Rows are points. Examples show where two turns around zero, p and q, send a point. Write where each new point lands after one turn and then the other. Backwards means that the second turn is done in reverse. Each puzzle has new turns, and all numbers are rounded.

Turn p:
[-0.16, +0.70] -> [+0.61, +0.38]
[+0.08, -0.53] -> [-0.47, -0.25]
[+0.21, +0.12] -> [+0.18, -0.16]
[-0.13, -0.28] -> [-0.31, +0.03]
Turn q:
[+0.46, -0.08] -> [+0.28, +0.38]
[+0.34, -0.01] -> [+0.16, +0.30]
[-0.52, -0.13] -> [-0.11, -0.52]
[+0.35, +0.24] -> [-0.06, +0.42]
[-0.63, -0.02] -> [-0.26, -0.57]
Where do these land?
p, then q: [+0.18, +0.43] -> [+0.23, +0.40]
q, then p: [-0.52, -0.28] -> [-0.55, -0.21]
q, then p: [+0.05, -0.12] -> [+0.03, -0.13]
p, then q backwards: [+0.25, +0.50] -> [+0.18, -0.53]
p, then q: [+0.04, -0.54] -> [-0.03, -0.54]

Turn p:
[-0.20, +0.69, +0.08, +0.02] -> [-0.27, -0.09, +0.66, +0.06]
[+0.45, -0.05, +0.36, -0.18] -> [+0.34, +0.09, -0.04, +0.49]
[+0.24, -0.28, +0.24, -0.27] -> [+0.38, -0.09, -0.22, +0.26]
[+0.21, -0.19, -0.39, -0.39] -> [+0.51, +0.13, -0.06, -0.32]
[+0.17, -0.39, +0.04, +0.54] -> [-0.29, +0.31, -0.53, +0.13]
[-0.26, -0.10, +0.16, -0.36] -> [+0.18, -0.45, +0.00, -0.03]
[-0.60, +0.32, -0.49, +0.63] -> [-0.84, +0.10, +0.20, -0.59]
Turn q:
[-0.08, -0.44, +0.84, -0.23] -> [+0.49, -0.16, +0.64, +0.53]
[-0.17, +0.00, -0.29, +0.40] -> [-0.34, +0.12, -0.35, +0.16]
[-0.05, +0.01, -0.42, -0.04] -> [-0.10, -0.13, -0.35, -0.17]
[+0.64, -0.16, +0.54, -0.20] -> [+0.69, +0.34, +0.42, -0.06]
[-0.17, +0.57, -0.45, +0.18] -> [-0.62, +0.06, -0.21, -0.39]
[-0.17, +0.03, -0.22, -0.11] -> [-0.12, -0.22, -0.14, -0.09]
Where do these land?
p, then q: [+0.65, +0.18, -0.47, -0.44] -> [+0.23, +0.51, +0.44, -0.60]
p, then q: [-0.12, +0.53, +0.45, +0.70] -> [-0.72, -0.11, +0.24, +0.64]
p, then q: [-0.32, -0.10, +0.04, +0.49] -> [-0.33, -0.45, -0.15, +0.15]
q, then p: [+0.23, +0.39, -0.17, -0.23] -> [+0.42, -0.28, +0.18, -0.03]
p, then q: [-0.10, -0.48, -0.12, -0.18] -> [+0.26, -0.12, -0.38, -0.25]
q, then p: [-0.50, -0.38, +0.11, -0.23] -> [-0.19, +0.12, -0.64, +0.05]
p, then q: [+0.16, -0.15, +0.17, -0.12] -> [+0.03, +0.23, -0.19, -0.02]

Turn p:
[+0.47, -0.03, -0.18, -0.25, -0.22, -0.76, +0.15, -0.09] -> [-0.45, +0.68, +0.35, -0.17, -0.18, -0.14, -0.23, -0.22]
[+0.09, +0.28, -0.06, +0.24, +0.25, +0.36, -0.39, +0.28] -> [+0.28, -0.22, -0.29, -0.04, +0.05, +0.40, -0.33, +0.29]
[-0.37, +0.00, -0.34, -0.49, -0.34, +0.24, -0.28, -0.11] -> [-0.26, -0.45, -0.27, -0.31, +0.14, -0.52, -0.16, -0.07]
[+0.39, +0.35, -0.50, +0.16, -0.37, -0.49, +0.38, -0.28] -> [-0.80, +0.60, -0.15, -0.14, -0.23, +0.20, +0.07, -0.10]
[+0.01, +0.23, -0.03, -0.34, -0.25, +0.55, -0.63, +0.17] -> [+0.08, -0.67, -0.27, -0.25, -0.18, -0.11, -0.56, +0.08]
[-0.20, -0.53, +0.01, +0.12, +0.82, +0.04, +0.42, +0.21] -> [+0.75, +0.43, +0.02, +0.14, +0.38, -0.15, +0.48, +0.25]
[-0.07, -0.03, +0.35, -0.07, +0.25, +0.06, +0.59, +0.19] -> [+0.23, +0.12, +0.26, +0.24, -0.19, -0.13, +0.45, +0.37]
[-0.15, +0.42, +0.20, -0.17, -0.11, +0.22, -0.69, -0.46] -> [-0.15, -0.76, +0.12, -0.48, +0.05, +0.28, -0.22, -0.20]
[-0.08, -1.06, +0.56, +0.28, +0.46, +0.41, +0.66, -0.13] -> [+1.02, +0.18, +0.08, +0.51, -0.09, -0.25, +0.90, -0.36]
[+0.12, +0.05, -0.06, +0.36, -0.21, -0.57, +0.08, +0.21] -> [-0.36, +0.43, +0.14, +0.38, +0.10, +0.20, -0.19, -0.05]
[-0.21, +0.33, +0.06, +0.16, -0.28, -0.07, -0.31, -0.01] -> [-0.35, -0.35, +0.03, +0.10, +0.14, +0.22, -0.21, -0.01]
Turn q:
[+0.04, -0.68, +0.04, -0.42, +0.12, +0.32, -0.44, +0.36] -> [-0.06, +0.26, -0.16, -0.69, -0.34, -0.25, -0.57, +0.03]
[+0.36, +0.22, +0.48, -0.37, -0.47, +0.47, +0.10, +0.29] -> [+0.51, +0.46, -0.01, +0.16, -0.57, +0.11, -0.06, +0.50]
[+0.00, -0.33, +0.71, -0.03, -0.24, +0.00, -0.11, +0.09] -> [+0.15, -0.27, +0.00, -0.18, -0.74, -0.01, -0.02, +0.13]
[-0.51, +0.04, -0.47, +0.72, -0.16, -0.28, +0.46, -0.01] -> [-0.47, -0.52, +0.15, +0.72, +0.39, +0.16, -0.21, -0.25]
[-0.25, +0.58, +0.23, -0.05, +0.35, +0.27, +0.12, -0.60] -> [-0.04, +0.14, +0.06, -0.10, +0.18, +0.74, +0.64, +0.00]
[+0.77, -0.39, -0.24, +0.26, +0.60, -0.35, -0.03, +0.30] -> [+0.49, -0.46, -0.13, -0.41, +0.61, -0.59, -0.28, +0.07]
[-0.21, +0.23, -0.23, -0.12, +0.08, -0.25, -0.20, +0.20] -> [-0.35, +0.14, +0.20, +0.00, +0.18, -0.27, +0.12, +0.09]
[-0.15, +0.17, +0.26, +0.32, -0.34, +0.15, -0.30, -0.37] -> [+0.10, -0.01, +0.39, +0.12, -0.36, +0.29, +0.21, -0.39]
[-0.05, +0.16, -0.77, -0.33, +0.07, -0.32, +0.41, -0.26] -> [-0.33, +0.26, -0.53, +0.37, +0.63, -0.17, +0.18, -0.16]
Where do these land?
p, then q: [-0.14, -0.33, -0.12, +0.34, +0.27, +0.49, -0.22, +0.53] -> [+0.47, -0.05, +0.16, -0.12, +0.58, -0.35, -0.36, -0.20]
q, then p: [-0.40, +0.01, -0.11, -0.09, +0.73, -0.09, +0.32, -0.69] -> [+0.36, -0.02, -0.46, -0.40, +0.21, -0.47, +0.67, +0.28]
p, then q: [+0.11, -0.20, +0.23, -0.02, -0.05, -0.29, -0.36, +0.58] -> [+0.28, -0.17, +0.60, -0.33, -0.12, -0.18, +0.14, -0.15]
q, then p: [+0.44, +0.03, +0.07, +0.02, +0.06, -0.26, +0.74, +0.11] -> [+0.30, +0.66, -0.43, +0.21, +0.11, +0.08, -0.24, +0.03]
p, then q: [+0.18, +0.35, +0.04, +0.11, +0.48, +0.31, -0.13, -0.73] -> [+0.18, +0.57, -0.68, -0.09, -0.13, +0.33, -0.23, +0.19]
p, then q: [-0.11, +0.68, -0.07, +0.28, -0.15, +0.07, -0.28, +0.74] -> [-0.24, +0.06, +0.67, -0.31, -0.02, -0.13, -0.77, +0.01]
p, then q backwards: [+0.24, -0.38, -0.15, -0.49, -0.08, +0.22, -0.24, +0.19] -> [+0.44, -0.52, -0.06, -0.08, -0.16, -0.05, -0.25, +0.23]
p, then q: [+0.07, +0.09, +0.19, +0.43, -0.54, +0.04, -0.26, +0.37] -> [-0.02, -0.16, +0.49, -0.05, -0.09, +0.15, -0.36, -0.55]
q, then p: [+0.06, -0.22, -0.32, -0.06, -0.42, -0.43, +0.12, -0.10] -> [-0.34, +0.30, -0.08, +0.03, +0.40, +0.24, +0.11, -0.32]
q, then p: [-0.44, -0.02, +0.26, -0.53, -0.29, -0.07, +0.32, -0.99] -> [-0.58, -0.07, -0.88, -0.03, -0.13, -0.22, +0.73, +0.01]
